Rows are points. A path goes straight from each point to the next, and from the last back to the first. The post is the endless flat space through its rows: a point in 2 columns, a line in 3, a plane in 4, and so on, so that a path can go around it. How many times does the path go around the post? Going back the other way cancels.

Post, 2 rows:
0.005  -0.018  -0.035
0.021  0.010  0.036
Path:
0.039  0.059  0.022
0.056  0.035  0.008
0.009  -0.034  -0.042
-0.030  -0.043  0.004
0.005  0.011  0.040
0.003  -0.004  0.030
0.023  0.041  0.041
0.037  0.021  -0.024
-0.005  -0.011  -0.072
0.007  0.012  -0.077
0.040  0.008  -0.023
0.023  -0.053  -0.006
-0.008  -0.032  0.078
-0.005  -0.056  -0.010
0.046  -0.010  -0.005
0.053  0.066  0.014
Times around: 1

Post:
0.019  0.060  0.005  -0.040  0.057  0.016  0.020  -0.004
-0.041  -0.059  0.046  0.102  -0.035  -0.034  -0.021  -0.017
0.026  -0.010  0.023  -0.023  -0.020  0.017  -0.007  -0.029
-0.059  0.045  -0.001  0.034  0.007  -0.029  0.037  -0.012
-0.026  -0.068  -0.037  0.017  -0.005  -0.022  -0.056  -0.001
0.000  0.039  0.040  -0.008  0.010  0.020  0.054  0.030
0.002  -0.018  -0.014  0.009  -0.016  -0.056  -0.038  -0.011
Path:
0.088  0.067  0.004  -0.025  0.039  0.041  -0.016  -0.003
-0.056  0.038  0.036  0.085  0.034  0.000  -0.014  0.028
0.006  -0.047  0.031  0.001  -0.004  -0.002  -0.024  0.041
-0.014  -0.046  -0.013  0.018  0.040  -0.033  -0.010  -0.016
0.032  -0.008  0.028  0.032  -0.008  0.019  0.033  -0.019
-0.029  0.088  -0.017  0.013  -0.019  -0.019  0.003  0.024
-0.014  -0.011  0.025  -0.012  0.000  0.039  -0.046  -0.003
-0.036  -0.043  0.035  0.020  -0.040  -0.024  0.022  -0.043
-0.011  -0.064  0.001  0.053  0.027  -0.004  -0.002  -0.022
0.091  0.094  0.014  -0.020  0.026  -0.001  0.007  -0.007
0.051  -0.019  -0.010  0.013  -0.039  -0.060  -0.004  -0.010
0.064  -0.016  0.046  0.036  0.025  -0.039  0.023  0.014
Times around: 2

Post:
-0.042  0.015  0.008  -0.037  -0.004  -0.003  -0.010  -0.023  0.005  -0.047  -0.001  0.012
0.019  0.058  0.008  0.003  -0.081  0.062  0.032  -0.036  0.100  -0.028  0.024  0.030
-0.011  0.047  0.024  0.050  0.019  0.001  -0.046  0.064  0.019  -0.062  -0.006  -0.018
-0.022  0.006  -0.039  -0.004  -0.005  0.001  0.029  -0.010  -0.025  0.007  0.033  -0.003
0.011  -0.007  -0.032  -0.026  0.012  0.029  -0.009  0.014  0.035  0.043  -0.022  -0.006
-0.003  0.037  0.024  -0.014  0.035  -0.019  0.018  -0.055  0.061  0.067  -0.009  -0.056
0.014  0.011  0.035  -0.022  0.015  -0.029  0.005  -0.017  -0.021  -0.024  -0.032  0.001
0.033  0.038  0.014  0.027  -0.023  -0.041  -0.066  -0.015  0.001  -0.096  -0.013  -0.052
-0.055  -0.043  -0.038  0.067  0.029  0.031  -0.015  -0.020  -0.058  -0.001  -0.003  0.008
-0.021  -0.012  0.001  -0.029  -0.016  -0.025  0.023  -0.007  0.010  -0.040  -0.018  -0.021
-0.028  0.005  0.053  -0.014  -0.003  0.018  -0.021  -0.014  -0.051  0.000  -0.028  -0.033
Path, 21 rows:
-0.028  0.050  -0.016  -0.011  -0.058  0.035  0.000  0.034  0.017  0.039  0.027  -0.021
-0.017  0.036  0.004  0.085  0.002  -0.012  -0.060  0.041  0.011  -0.048  0.033  -0.013
0.001  0.120  -0.029  -0.081  -0.005  -0.049  -0.001  0.016  0.000  -0.006  0.048  0.001
-0.019  -0.006  0.002  -0.029  -0.007  -0.042  0.045  0.058  0.006  -0.032  -0.034  -0.015
0.045  -0.007  0.028  -0.012  -0.020  -0.034  -0.023  -0.018  -0.040  -0.051  -0.032  0.001
-0.015  -0.036  0.001  0.008  -0.029  0.057  -0.068  -0.057  -0.017  -0.040  -0.012  -0.003
-0.067  -0.032  -0.048  -0.022  0.047  -0.008  0.003  -0.068  0.043  -0.017  -0.010  -0.006
0.014  0.001  0.012  -0.011  -0.008  0.027  0.033  0.015  -0.041  0.003  -0.054  0.007
0.002  -0.039  -0.063  0.058  0.039  0.007  -0.061  -0.065  0.026  -0.027  -0.025  -0.010
0.056  -0.016  0.006  0.044  -0.035  -0.006  0.009  -0.056  0.042  -0.080  0.013  0.003
0.012  -0.010  0.046  0.032  0.006  0.025  -0.032  0.014  0.029  -0.022  -0.021  0.017
-0.049  -0.022  0.044  -0.044  -0.010  0.064  -0.038  -0.069  0.059  -0.035  -0.008  -0.033
0.042  0.030  0.004  -0.006  0.059  -0.035  0.066  0.002  0.029  -0.015  -0.037  -0.030
0.018  0.045  -0.014  -0.009  -0.034  0.018  -0.009  -0.040  0.026  -0.065  -0.018  -0.022
0.027  0.006  0.006  -0.034  0.017  0.024  0.033  0.022  0.013  -0.032  -0.039  -0.018
-0.030  0.047  -0.018  0.019  0.020  0.016  -0.049  0.045  -0.026  -0.034  -0.034  -0.042
-0.104  -0.013  -0.032  0.029  -0.007  0.063  -0.007  0.096  -0.002  0.011  0.007  0.041
0.027  0.006  -0.045  0.077  0.013  -0.010  -0.018  -0.004  0.020  -0.005  0.016  -0.003
-0.016  -0.012  0.027  -0.013  0.023  0.040  -0.084  -0.058  0.027  -0.046  0.009  0.002
0.060  0.010  -0.001  -0.008  -0.047  0.055  0.008  -0.050  -0.020  -0.008  -0.035  -0.032
-0.053  0.006  -0.056  -0.067  -0.024  0.047  0.027  -0.059  -0.004  0.028  -0.024  0.011
Times around: 2
